Each row of a before or after table is a point. One or more steps were done to the points. Then noise was added and the rows were shuffled. The steps act on columns, c1 being the first. What was done? A step turns or swaps two columns, mirrors them in a line or flattens them onto one, adds a multiple of one to another, or multiplies or shifts one. Angles are multiples of 10 degrees, from the lower column toward the higher: turns from -170 to 170, lines from 10 to 170 but not 90. Use the fewest steps. Two steps may share a column if one is a turn and the other turns, adds or multiplies; they go together, in the order done. Otherwise the lowest column goes first.

Before, 11 rows:
[[ 0.27  0.16]
 [ 0.74  0.27]
 [-0.11  0.34]
 [ 0.08  0.13]
 [-0.13 -0.13]
 [-0.98  0.26]
 [-0.69  0.39]
 [-0.18 -0.65]
 [-0.70  0.14]
 [-0.06  0.38]
 [-0.07 -0.47]]
After (11 x 2):
[[-0.47 -0.09]
 [-0.68 -0.06]
 [ 0.17 -0.07]
 [ 0.31  0.21]
 [ 0.14  0.75]
 [ 0.51 -0.62]
 [ 0.23  0.24]
 [-0.16  0.10]
 [ 0.22 -0.22]
 [-0.08  0.69]
 [-0.10  1.02]]
Steps: turn c1 and c2 by -70 degrees

Before:
[[ 0.56  0.33  0.46  0.10]
 [-0.43  0.57  0.36 -1.27]
 [ 0.15  0.65  0.44 -0.39]
 [-0.43 -0.08  0.31 -0.01]
 [-0.30  0.34  0.01  0.23]
 [-0.55 -0.69  0.07  0.23]
 [-0.42 -0.59  0.40  0.21]
 [-0.13 -0.71 -0.15  0.12]
 [-0.55  0.36 -0.16 -0.49]
 [-0.30  0.40 -0.15 -0.48]]
After (10 x 4):
[[-0.41  0.58 -0.78 -1.30]
 [-1.11  0.33  0.06  0.16]
 [-0.48 -0.55 -0.79  0.27]
 [-0.33 -0.10 -0.70 -0.04]
 [ 0.52  0.33 -0.28 -0.50]
 [-0.81  0.70 -0.29 -0.38]
 [ 0.39  0.48 -0.08 -0.48]
 [ 0.30 -0.71  0.03  0.10]
 [ 0.14  0.32 -0.28  0.21]
 [ 0.14 -0.68 -0.51  0.21]]
Steps: multiply c3 by 2; turn c1 and c3 by 120 degrees

Before:
[[-0.18  0.11 -0.28 -0.09 -0.63 -0.09 -0.06 -0.32  0.50]
 [-0.50  0.31  0.03  0.21  0.35  0.45  0.05 -0.51 -0.61]
 [ 0.16 -0.15  0.30  0.28 -0.54 -0.59 -0.17 -0.25 -0.14]
 [ 0.51 -0.20 -0.90  0.15 -0.62 -0.28 -0.23 -0.37  0.22]
 [ 0.34  0.48  0.27  0.85 -0.02 -0.32 -0.25 -0.43  0.07]
 [-0.47  1.09  0.03 -0.07  0.23  0.44 -0.50  0.39 -1.47]
 [ 0.07 -0.20  0.27  0.53  0.20 -0.61 -0.33  0.62  0.29]
 [ 0.98  0.01 -0.11  0.04  0.23  0.80  0.30  0.01  0.60]
 [-0.10  0.07  0.08  0.73 -0.51 -0.27 -0.05  0.09  0.55]
 [ 0.25  0.37 -0.43  0.14  0.05 -0.66 -0.29  0.30  0.33]
 [ 0.52  0.21 -0.37 -0.16 -0.16 -0.31  0.47  0.07  0.30]
 [-0.23 -0.10  0.11  0.94 -0.52 -0.22  0.53 -0.32 -0.58]]
After (12 x 9):
[[ 0.18 -0.47  0.28  0.01 -0.10 -0.38  0.26  0.35  0.51]
 [-0.04  0.73  0.29  0.36 -0.30 -0.15  0.39 -0.03  0.33]
 [-0.50  0.13  0.29 -0.24 -0.15  0.00  0.43 -0.30  0.59]
 [-0.50 -0.01  0.08  0.23  0.11 -0.59  0.56  0.10  0.13]
 [ 0.22  0.61  0.01 -0.59  0.46  1.55  0.10  0.99 -0.17]
 [ 0.04 -0.03 -0.44 -0.33 -0.22 -0.47  0.35  0.49  0.60]
 [-0.15  0.01 -0.40 -0.66 -0.50 -0.35  1.05  0.22  0.28]
 [ 0.26 -0.04 -0.10 -0.45 -0.94 -0.45  0.88  0.01 -0.84]
 [-0.64  0.17 -0.27 -0.56  0.15 -0.57  0.51 -0.19  0.01]
 [ 0.34  0.59  0.06 -0.30  0.51  0.68  0.64 -0.22 -0.37]
 [-0.62 -0.21 -0.89 -0.38 -0.53 -0.26  0.36 -0.38  0.24]
 [-0.51  0.19  0.12  0.44  0.24  0.51  1.13 -0.28  0.29]]
Steps: turn c1 and c5 by -90 degrees; turn c2 and c8 by 40 degrees; add 0.3 times c3 to c2; shift c4 by -0.50; mirror c6 and c9 in the line at 140 degrees; shift c7 by 0.60

Before, 8 rows:
[[-0.18 -0.07  0.23  0.00 -0.53  0.26 -0.49 -0.33 -0.01 -0.29 -0.13  0.02
   0.29  0.48]
 [ 0.05 -0.25  0.23 -0.37  0.17 -0.26 -0.21  0.11 -0.06 -0.26 -0.05  0.56
   0.07  0.17]
 [ 0.15  0.26  0.72 -0.51 -0.65  0.03 -0.51 -0.08  0.05  2.09  0.11  0.22
  -0.35 -0.30]
 [-0.01 -0.03 -0.19 -0.40  0.03  0.12  0.21 -0.16 -0.23 -0.38 -0.33 -0.35
  -0.76 -0.48]
 [-0.09  0.87  1.00 -0.13 -0.50 -0.07 -0.22 -0.14  0.11 -0.22 -0.23 -0.30
   0.29 -0.37]
 [ 0.89 -0.22  0.35 -0.09 -0.11  0.15  0.02  0.01 -0.04  0.39  0.78 -0.26
   0.28 -0.03]
 [-0.39  0.91  0.01 -0.71 -0.17  0.11  0.24  1.25  0.42 -0.55  0.04  1.16
   0.15 -0.32]
 [ 0.02 -0.01 -0.15 -0.05 -0.14 -0.04 -0.50 -0.24  0.12  0.53 -0.33  0.16
   0.31 -0.51]]
After (8 x 14):
[[-0.11  0.01  0.34 -0.06 -0.13 -0.03  0.39 -0.23 -0.02  0.55 -0.32  0.15
   0.31 -0.51]
 [-0.33  0.92 -0.20 -0.70 -0.18  0.07 -0.12  1.23  0.46 -0.55  0.04  1.15
   0.16 -0.33]
 [ 0.05 -0.24  0.31 -0.38  0.16 -0.16 -0.09  0.09 -0.06 -0.26 -0.05  0.57
   0.06  0.15]
 [ 0.05 -0.10  0.55 -0.01 -0.51  0.19  0.03 -0.32  0.19 -0.27 -0.14  0.02
   0.30  0.48]
 [-0.10  0.23  0.79 -0.50 -0.63  0.00 -0.40 -0.08 -0.14  2.10  0.11  0.21
  -0.37 -0.30]
 [-0.08  0.83  0.70 -0.11 -0.51 -0.05 -0.71 -0.16  0.10 -0.22 -0.24 -0.30
   0.31 -0.39]
 [-0.12 -0.25  0.17 -0.11 -0.13  0.10 -0.31  0.01 -0.88  0.38  0.78 -0.24
   0.30 -0.03]
 [ 0.22 -0.03 -0.23 -0.41  0.02  0.07  0.06 -0.15 -0.04 -0.39 -0.36 -0.35
  -0.78 -0.50]]
Steps: mirror c1 and c9 in the line at 130 degrees; mirror c3 and c7 in the line at 150 degrees; multiply c6 by 0.7

Before (9 x 24):
[[ 0.25 -0.16 -0.47  0.21  0.53 -0.04  0.17 -0.44  0.25  0.20  0.34 -0.31
   0.59  0.01 -0.36  0.62 -0.02  0.31 -0.16 -0.05 -0.32  0.35 -0.09 -0.07]
 [-0.31  0.17 -0.09 -0.51 -0.19  0.32  0.49 -0.17  0.31 -0.18  0.05 -0.23
   0.44 -0.48 -0.35  0.51 -0.02  0.10 -0.65 -0.30  0.45  0.10  0.03  0.34]
 [-0.27  0.32 -0.44  0.29  0.07 -0.68  0.38 -0.14  0.30 -0.15 -0.13 -0.28
   0.16  0.40  0.89 -0.78 -0.07  0.08 -0.03 -0.72 -0.77  0.42 -0.34  0.23]
 [-0.07  0.19 -0.02 -0.95 -0.44  0.48  0.56  0.38 -0.45  0.34 -0.18  0.19
  -0.61  0.50  0.75  0.54 -0.89  0.17  0.15 -0.47  0.59  0.49 -0.35  0.29]
 [ 0.16 -0.22 -0.53 -0.83  0.16 -0.97 -0.14  0.20 -0.01  0.13 -0.08 -0.51
  -0.30  0.09 -0.15 -0.35 -0.52  0.34 -0.04  0.05  0.43 -0.32  0.18  0.20]
 [ 0.05 -0.32  0.14  0.44 -0.22  0.17 -0.50  0.16 -0.57  0.45  0.08 -0.64
   0.45  0.61  0.55 -0.52  0.01 -0.42 -0.10 -0.75 -0.32  0.12  0.29  0.79]
 [ 0.36 -0.59 -0.21 -0.46 -0.17 -0.69  0.25 -0.26  0.19 -0.43 -0.11 -0.56
  -0.02  0.88 -0.32 -0.56 -0.08  0.25  0.08  0.33 -0.16 -0.61  0.60 -0.03]
 [-0.50 -0.28 -0.79 -0.67 -0.63 -0.93 -0.52 -0.10  0.27  0.63 -0.32  0.45
  -0.33  0.37  0.48 -0.67 -0.02  0.38 -0.68 -0.12 -0.18  0.19  0.70  0.47]
 [-0.63 -0.90 -0.58  0.50  0.82 -0.61 -0.41 -0.79 -0.67 -0.18  0.69  0.38
  -0.38 -0.52  0.09  0.26 -0.77  0.14  0.17  0.42 -0.45 -0.68  0.62  1.07]]
After (9 x 24):
[[ 0.38 -0.10  0.18  0.15 -0.35 -0.68  0.27 -0.26  0.19 -0.44 -0.11  0.02
   0.34  0.85  0.00 -0.58  0.57  0.26 -0.07 -0.15 -0.16  0.85  0.59 -0.03]
 [ 0.06  0.29  0.12  1.05  0.30  0.19 -0.50  0.16 -0.56  0.47  0.09  0.13
  -0.67  0.60 -0.25 -0.52  0.62 -0.40  0.04  0.71 -0.31  0.17  0.28  0.79]
 [-0.05  0.25 -0.27 -0.34 -0.04  0.50  0.57  0.38 -0.43  0.26 -0.17 -0.90
  -0.54  0.49  0.74  0.52 -0.03  0.17  0.26  0.64  0.59 -0.46 -0.36  0.30]
 [-0.27  0.13  0.46  0.90  0.50 -0.68  0.37 -0.13  0.29 -0.13 -0.11 -0.02
  -0.80  0.41  0.39 -0.79  0.28  0.08 -0.08  0.51 -0.79 -0.52 -0.34  0.24]
 [ 0.25  0.36  0.70  0.81  0.44 -0.03  0.18 -0.44  0.23  0.25  0.35  0.03
   0.25  0.02 -0.38  0.62  0.32  0.30 -0.09 -0.28 -0.33 -0.11 -0.09 -0.07]
 [ 0.17 -0.10  0.30 -0.22  0.09 -0.98 -0.13  0.19  0.00  0.17 -0.08 -0.43
   0.30  0.08  0.45 -0.34  0.58  0.35  0.02 -0.14  0.44  0.37  0.18  0.19]
 [-0.49  0.33  0.51 -0.09 -0.42 -0.96 -0.50 -0.08  0.27  0.82 -0.30 -0.09
  -0.23  0.37  0.82 -0.67 -0.43  0.38 -0.42  0.50 -0.17  0.10  0.70  0.48]
 [-0.64  0.07  0.31  1.10  0.34 -0.62 -0.41 -0.80 -0.68 -0.25  0.70 -0.84
   0.14 -0.52  0.61  0.25 -0.24  0.14  0.10 -0.84 -0.45  1.12  0.63  1.09]
 [-0.33 -0.04  0.29  0.10  0.05  0.33  0.49 -0.17  0.30  0.04  0.04  0.01
   0.21 -0.50 -0.44  0.49  0.23  0.12 -0.67  0.36  0.45 -0.19  0.03  0.35]]
Steps: turn c2 and c22 by -130 degrees; turn c3 and c13 by -150 degrees; turn c13 and c15 by 70 degrees; shift c4 by 0.60; mirror c5 and c20 in the line at 160 degrees; turn c10 and c19 by 20 degrees; turn c12 and c17 by -100 degrees

Before (9 x 48):
[[ 0.01  0.43  0.13 -1.30 -0.39 -0.08 -0.26 -0.21  0.15 -0.27  0.03 -0.21
   0.60 -0.21  0.25 -0.98 -0.34  0.86 -0.66  0.53  0.18  0.21 -0.19  0.44
   1.35  0.06  0.81 -0.24  1.25  0.17  0.28  0.29  0.12 -0.32 -0.13  0.17
  -0.17 -0.21  0.75  0.33 -0.30 -0.08 -0.26  0.04  0.51  0.06 -0.12 -0.23]
 [-0.06 -0.34 -0.17  0.61 -0.93 -0.39 -0.27  0.01  0.28 -0.36  0.15 -0.33
  -1.01 -0.27 -0.14  0.83 -0.03 -0.61 -0.08 -0.22  0.66 -1.14 -0.21  0.56
   0.14 -0.39  1.04  0.68  0.35  0.12 -0.23 -0.48  0.23  0.06 -0.05 -0.05
   0.27 -0.04  0.30 -0.05  0.63 -0.04  1.17  0.40 -0.37  0.17 -0.41 -0.22]
 [ 0.24  0.33 -0.06  0.77 -0.46 -0.32 -0.19 -0.26 -0.18 -0.43 -0.61 -0.05
   0.41 -0.09  0.04  0.22 -0.04  0.85 -0.85  0.48  0.00  0.35 -0.23  0.18
  -0.53 -0.46  0.64 -0.21 -0.19  0.09  0.05 -0.47 -0.22 -0.09 -0.08  0.65
   0.16  0.25 -0.03  0.22  0.77  0.02  0.20 -0.17  0.53 -0.02 -0.27 -0.01]
 [-0.06  0.39 -0.17  0.67  0.24  0.15  0.14  1.00 -2.00  0.05  0.03 -0.23
  -0.58 -0.49  0.32  0.29 -0.38 -0.58 -0.07 -0.25  0.32 -0.13  0.31  0.53
   0.13  0.81  0.79  0.40  0.19 -0.05 -0.10  0.09 -0.47 -0.21 -0.01  0.04
   0.53  0.24  0.48  0.38 -0.33  0.08 -0.01 -0.26 -0.52 -0.15  0.07 -0.30]
 [ 0.08 -0.12 -0.15  0.11 -0.01 -0.11 -0.19 -0.25  0.39  0.00 -0.80 -0.13
   0.36 -0.37 -0.36  0.79 -0.24 -0.76 -0.09  0.01  0.75  0.16  0.43  0.52
   0.78  0.03  0.23 -0.02  0.00  0.11 -0.74  0.15  0.30  0.09 -0.69 -0.24
  -0.23  0.11  0.80  0.80 -0.15 -0.02 -0.23  0.38  0.91 -0.08  0.02 -0.13]
 [-0.38  0.64  0.20  0.56  0.26  0.29 -0.30 -0.18  0.22 -0.45  0.18 -0.25
  -0.23 -0.18  0.31  0.84 -0.34  0.23 -0.05  0.13  0.05  0.37  0.24  0.39
  -0.14  0.19  0.06  0.47  0.13 -0.15  0.02 -0.17  0.26  0.15  0.12 -0.02
  -0.34 -0.35 -1.08 -0.01  0.14  0.18 -0.13  0.92 -0.56  0.48 -0.33  0.27]
 [-0.16  0.65  0.11 -0.42 -1.09  0.28 -0.40  0.55  0.25  0.02 -0.18 -0.01
   0.59  0.01 -0.86  0.67 -0.18  0.34 -0.07 -0.04  0.56  0.34  0.39 -0.97
  -0.43 -0.06  0.15  0.14 -0.24 -0.10  0.22  0.19  0.28 -0.25  0.19  0.58
   0.04 -0.07  0.33 -0.01 -0.31  0.01  0.03 -0.17  0.03  0.36 -0.44  0.39]
 [-1.22 -1.24  0.48  0.43  0.28 -0.38 -0.42  0.18  0.39  1.14 -0.78  1.25
   0.27 -0.14 -0.05  0.01 -0.12  0.41 -0.10 -0.21  0.51  0.38 -0.62 -0.17
  -0.28  0.26  0.07 -0.25  0.07 -1.04 -0.12  0.11 -0.05 -0.07  0.10  0.04
   0.45 -0.25  0.16  0.35 -0.27 -0.01  0.51 -0.25 -0.53 -0.06 -0.05  0.77]
 [ 0.11  0.49 -0.10 -0.31  0.03  0.16 -0.32 -0.06  0.19 -0.16 -0.14 -0.16
   0.51  0.43  0.35  0.23 -0.36  0.20  0.18 -0.02  0.11  0.22 -0.41  0.42
  -0.51  0.37  0.35 -0.09 -0.11  0.06  0.05 -1.38  0.34 -0.29 -0.05 -0.14
  -0.18 -0.34 -0.05 -0.10  0.01  0.17  0.92 -0.09 -0.58 -0.17 -0.40  0.12]]
After (9 x 48):
[[ 0.09 -0.12 -0.13 -0.47  0.06  0.14 -0.19 -0.23  0.02  0.00 -0.62 -0.16
   0.36 -0.36  0.06  0.82 -0.79 -0.78 -0.09  0.27  0.04  0.15  0.45  0.51
   0.86  0.00  0.22 -0.01  0.02 -0.04 -0.72  0.15  0.35  0.07 -0.67 -0.27
  -0.27 -0.01  0.82  0.81 -0.14 -0.02 -0.26  0.38  0.88 -0.07  0.01 -0.15]
 [-0.37  0.68  0.23 -0.16 -0.37 -0.16 -0.30 -0.11  0.02 -0.16  0.05 -0.23
  -0.22 -0.16 -0.25  0.90 -0.17  0.26 -0.05 -0.60 -0.30  0.37  0.25  0.38
  -0.22  0.21  0.08  0.47  0.12  0.29  0.03 -0.19  0.29  0.14  0.12  0.00
  -0.32  0.26 -1.08 -0.02  0.14  0.16 -0.16  0.90 -0.58  0.48 -0.33  0.28]
 [-0.16  0.64  0.10  0.16 -0.10 -0.15 -0.41  0.55  0.30  0.01 -0.12  0.01
   0.57  0.01  0.95  0.66 -0.53  0.30 -0.04  0.44 -0.01  0.35  0.44 -0.96
  -0.10 -0.06  0.18  0.17 -0.22  0.28  0.26  0.21  0.24 -0.26  0.21  0.63
  -0.04 -1.10  0.34  0.02 -0.29 -0.01  0.04 -0.19  0.02  0.33 -0.43  0.40]
 [-0.06 -0.35 -0.14 -0.46 -0.03  0.19 -0.26 -0.01  2.01 -0.09  0.29 -0.37
  -0.98 -0.23  0.09  0.85 -0.66 -0.57 -0.05 -0.46  0.20 -1.11 -0.23  0.58
   0.14 -0.38  1.05  0.70  0.34 -0.34 -0.24 -0.52  0.22  0.10 -0.02 -0.09
   0.28 -0.94  0.32 -0.07  0.61 -0.07  1.18  0.40 -0.34  0.18 -0.40 -0.20]
 [-0.10  0.40 -0.19 -0.57  0.25 -0.10  0.18  1.02 -2.04  0.05  0.18 -0.20
  -0.62 -0.47 -0.33  0.28 -0.42 -0.54 -0.08 -0.37 -0.24 -0.10  0.32  0.54
   0.01  0.84  0.80  0.35  0.22  0.14 -0.18  0.10 -0.47 -0.23 -0.01  0.03
   0.56  0.26  0.48  0.38 -0.33  0.07 -0.01 -0.23 -0.49 -0.15  0.06 -0.32]
 [ 0.09  0.49 -0.09  0.13 -0.35  0.03 -0.32 -0.05  1.57 -0.06 -0.09 -0.17
   0.50  0.39 -0.18  0.23 -0.25  0.23  0.18  0.32 -0.29  0.20 -0.37  0.41
  -0.62  0.36  0.34 -0.11 -0.12  0.12  0.05 -1.39  0.32 -0.30 -0.03 -0.16
  -0.14  0.02 -0.02 -0.13 -0.03  0.16  0.95 -0.11 -0.61 -0.14 -0.39  0.14]
 [-0.01  0.40  0.12  1.13 -0.21  0.16 -0.29 -0.19 -0.23 -0.12 -0.32 -0.21
   0.65 -0.19 -0.66 -1.01 -0.26  0.83 -0.66  0.74 -0.26  0.22 -0.18  0.44
   1.18  0.07  0.83 -0.26  1.21 -0.05  0.23  0.30  0.11 -0.32 -0.13  0.17
  -0.17 -0.42  0.74  0.27 -0.32 -0.10 -0.28  0.07  0.49  0.05 -0.16 -0.19]
 [-1.24 -1.24  0.48 -0.79 -0.23 -0.95 -0.42  0.16  1.16  0.44 -0.44  1.23
   0.26 -0.11  0.17  0.05 -0.55  0.42 -0.08  0.14  0.03  0.37 -0.62 -0.23
  -0.22  0.29  0.08 -0.27  0.06 -0.53 -0.08  0.11 -0.06 -0.11  0.09  0.05
   0.44  0.29  0.12  0.34 -0.29 -0.01  0.51 -0.27 -0.55 -0.02 -0.03  0.82]
 [ 0.28  0.37 -0.07 -0.54  0.26  0.13 -0.19 -0.27  0.13 -0.20 -0.76 -0.02
   0.45 -0.10  0.18  0.22 -0.05  0.89 -0.84 -0.56 -0.05  0.40 -0.25  0.18
  -0.49 -0.50  0.67 -0.19 -0.22 -0.30  0.02 -0.44 -0.24 -0.12 -0.11  0.67
   0.15 -0.47  0.00  0.23  0.76 -0.02  0.24 -0.16  0.54 -0.01 -0.27  0.04]]
Steps: turn c11 and c20 by 40 degrees; turn c4 and c20 by -130 degrees; swap c5 and c38; mirror c6 and c30 in the line at 50 degrees; add 1.5 times c43 to c9; multiply c10 by 0.4; mirror c15 and c25 in the line at 100 degrees; turn c17 and c21 by 70 degrees
